Each row of a before or after table is a point. One or more steps were done to the points. Then noise was added and the rows were shuffled. The steps act on columns, c1 being the first. What was done? A step turns or swaps two columns, mirrors them in a line or flattens them onto one, adds a multiple of one to another, or multiplies or shifts one. Angles are multiples of 10 degrees, from the lower column toward the higher: turns from -170 to 170, lines from 10 to 170 but not 90. Use the fewest steps. Two steps may share a column if one is a turn and the other turns, adds or multiplies; they go together, in the order done. Otherwise the lowest column goes first.
(in the rows, 128 means zero)

Before (9 x 2):
[[169 150]
 [ 93  80]
 [105 102]
 [125  95]
 [ 96 121]
 [103 111]
 [197 132]
 [147 158]
 [103 107]]
After (9 x 2):
[[184 125]
 [ 93 156]
 [159 143]
 [169 119]
 [152 115]
 [167 118]
 [ 90 186]
 [150 107]
 [ 91 133]]
Steps: turn c1 and c2 by 120 degrees

Before:
[[107 121 189 157]
 [127 121 129 115]
 [ 84 142 155 115]
 [145 114 119 137]
 [121 123 105  88]
 [120 138 219  91]
 [138 129 120 198]
 [138 109 120 214]
 [120  95 105 109]
 [139 141 140  89]]
After, 10 rows:
[[143 140  94 221]
 [147 123 174 134]
 [165 140 140 152]
 [ 94 122  81 169]
 [ 90 129  88  82]
 [133 122 134 133]
 [106 142 139 178]
 [ 81 108  80  71]
 [134 117 119 109]
 [135  94 157 121]]
Steps: turn c1 and c4 by 40 degrees; turn c3 and c4 by 130 degrees

Before (14 x 9):
[[137 141 111 101 164 116 157  94 164]
 [118 101  97 123 122 129 156 137  86]
 [107 101 135 143 131 110 173 152 121]
 [125 105 147 130 113 141 104 134 100]
 [109 113 103 131 102 107 135 171 116]
 [148 108 120 170 148 124  99 154 127]
 [132 142 107  98 115 131 168 129 155]
 [120  97 124 111 111  77 137 170  88]
 [123 110 109  77 157 140 151 130 166]
 [145 138 134  99 147 142 170 135 156]
 [115 169 117  90 188 162 140 124 159]
 [153 105 148 144 142 140  86 169 105]
 [170 137 128 148 158 120 100 162  96]
 [114 158 138 101 160 136 138 109 173]]
After (14 x 9):
[[144 137 134  97 165 131 173 136  92]
 [135 142 107 100 102 121 171 130  95]
 [168 136 129 150 190 127  86 166 139]
 [136 138 111 106 199 105 173  97 116]
 [110 114 101 139  75 111 122 171 110]
 [125 109 108  74 185 123 172 130 128]
 [115 170 117  79 247 148 162 124 139]
 [147 108 119 171 167 139 114 156 169]
 [120 103  96 123 116 125 104 135  55]
 [114 158 139  99 193 126 173 109 152]
 [153 103 148 139 156 143  88 167 169]
 [119  96 124 128  95  74  97 172  84]
 [124 104 149 124  97 140  93 132 137]
 [109 101 135 147 137 116 147 152  60]]
Steps: turn c4 and c6 by 20 degrees; multiply c5 by 2; turn c7 and c9 by -60 degrees; multiply c9 by 1.6

Before, 9 rows:
[[146 117  86 107 163 136 134 117  72  97 135 100]
 [102 162 110 113  81 113  97 116 134  87 147 130]
 [134 170 131 141 101 113 129 140 161 154 129 135]
 [147 157 169 168 115 165 154  99 131 122 156 130]
 [ 97 143 144 151 165 158 103 131 148 160 113 189]
 [150  80 109 121 129 138 172 110 142  82 105 124]
 [150 175 104 180 139 127 133  43 105 133 100 113]
 [146  88 113 108 113 129  72 102 133 118 139 108]
 [ 70 158 114 134 170 189 169 133 162 150 129 157]]
After:
[[113 158  70 135  88 218 155 133 165  89 119 172]
 [109  79 152 103 132 167  89 111 125  77 133 108]
 [ 86 119 146 120 143 162 100 116  60 117 171 163]
 [105 174 150 136 138 155 134  42  19 127  22 166]
 [113  85 146 126 152 160 108 100 109 181 169 102]
 [132 171 133 138 131 140 154 142 172 131 103 120]
 [169 156 147 181 129 195 127  98 104 104  62 132]
 [146 143  97 130  58 188 155 130 151 157  82 150]
 [107 162 103 138 141 144  86 116 123 150 163 102]]
Steps: swap c1 and c3; turn c5 and c12 by 110 degrees; add 0.5 times c2 to c12; multiply c4 by 2; turn c4 and c11 by -70 degrees; shift c6 by 30; turn c7 and c10 by -80 degrees; add 1 times c8 to c9
